Every row gives one point. The points of each table are mixes of a few directions, plus a little noise. Count the directions of each table, and those that both share. Where both have some left over, give the other angles between the two spaces (their principal angles), to ten degrees, smallest first.

First:
[[  7 -14 -30]
 [-16   7   7]
 [ 55 -13  -1]
 [-41   7  -4]
 [ -5  12  28]]
Second, 7 rows:
[[-15 -12 -37]
 [-11 -10 -29]
 [-10  -8 -25]
 [ -5  -5 -13]
 [  2   1   4]
 [ 16  13  40]
 [ 23  20  60]]
Directions: first 2, second 1, shared 1

First (7 x 6):
[[ -9 -25  14  -6 -58  32]
 [ -3  33 -12   0  42 -22]
 [ 25 -24  -2  11  28 -17]
 [ 10  -2  -3   5  22 -12]
 [ -3  31 -11   0  36 -20]
 [ -7 -26  13  -4 -53  29]
 [-14  12   1  -6 -17  10]]
Second (7 x 6):
[[-22  16   4 -10 -34  20]
 [ 17 -44  10   6 -20  10]
 [-36  60  -8 -15  -5   5]
 [-12  -6   8  -6 -38  22]
 [ 17 -26   3   7   6  -5]
 [ 16   2  -8   8  44 -25]
 [ 20  -2  -8  10  47 -27]]
Directions: first 2, second 2, shared 2

First, 9 rows:
[[  7   4  -5  -2  -1   0   3   0  -2   2   7]
 [  3   2  -2  -1   0   0   2   0  -1   1   3]
 [  2   1  -1  -1   0   0   1   0  -1   1   2]
 [-11  -7   7   4   1   1  -6   0   4  -3 -11]
 [ 60  40 -39 -21  -6  -4  31   2 -20  18  59]
 [-15 -10  10   5   2   1  -8   0   5  -5 -15]
 [  0   0   0   0   0   0   0   0   0   0  -1]
 [-14  -9   9   5   1   1  -7   0   5  -4 -13]
 [-31 -20  20  11   3   2 -16  -1  10 -10 -30]]
Second, 10 rows:
[[ -6 -10  15   9   3   2  -7  11   6 -12  -5]
 [ 13   6 -29 -11  -4   8   4 -11  -8  17  11]
 [  3   8  -7  -5  -1  -4   5  -8  -3   8   3]
 [ 10 -30 -19   6   1  38 -19  19   1  -6   7]
 [ 11 -27 -23   4   0  38 -18  16  -1  -2   9]
 [-12   1  26   8   3 -13   0   5   7 -11  -9]
 [ -1  19  -1  -8  -2 -17  12 -14  -4  10   0]
 [-15  30  31  -2   0 -44  20 -16   2   0 -12]
 [ -2 -14   6   8   2  11 -10  12   5 -11  -2]
 [ -2  18   1  -8  -2 -19  13 -14  -4   9  -1]]
Directions: first 1, second 2, shared 0; angles 40

First, 10 rows:
[[ -1  30 -11 -28  12  -2  12 -25 -40  -9  -9 -16  -1  26]
 [ -4 -21  25  29  -6 -31  16   1  13  15  23  14  34  34]
 [  3  11 -14 -14   3  20 -12   1  -6  -8 -13  -8 -20 -22]
 [-11 -47   4  20 -16 -33  11  19  47   2  17  18  11  -8]
 [ -5   7 -13 -21   5 -10  12 -13 -14 -10  -4  -8  -4  10]
 [  2   9  12   8   3  -1   3  -6 -12   8   5   1  12  20]
 [  1  13 -15 -20   5  12  -4  -6 -13 -10 -12  -9 -16 -10]
 [  3 -26  -6  13 -12  22 -27  32  45  -1  -5  10 -24 -60]
 [  3 -15  26  33  -6  -7  -1  10  16  17  17  14  22  12]
 [  8  40  -9 -21  13  31 -11 -14 -38  -5 -18 -17 -16  -2]]
Second, 11 rows:
[[ -6 -25 -16  -5  -9  -3  -5  16  32 -10  -3   4 -18 -36]
 [  9 -20  28  44 -10  15 -21  26  32  20  12  18  10 -19]
 [ -2   3 -21 -22   1   8  -4   1   0 -14 -13  -8 -22 -23]
 [ -2   7 -34 -34   2  19 -11   2   0 -21 -22 -12 -37 -41]
 [ 10  10  27  27   1  11  -8   2  -8  19   8   6  19  17]
 [ 13  13  30  31   2  20 -14   4  -9  21   7   6  17  12]
 [-14  -2 -15 -26   3 -39  33 -22 -14 -13   3  -7   8  34]
 [  9   3  25  29  -1  13 -11   7   1  17   8   8  15   7]
 [-11   2  -8 -19   4 -34  30 -22 -18  -8   5  -6  12  37]
 [  9  22  -7  -9   6  35 -21   2 -13  -3 -16  -9 -20 -24]
 [-14 -12  -8 -15   0 -45  34 -17  -4  -8  10  -1  15  36]]
Directions: first 3, second 3, shared 3
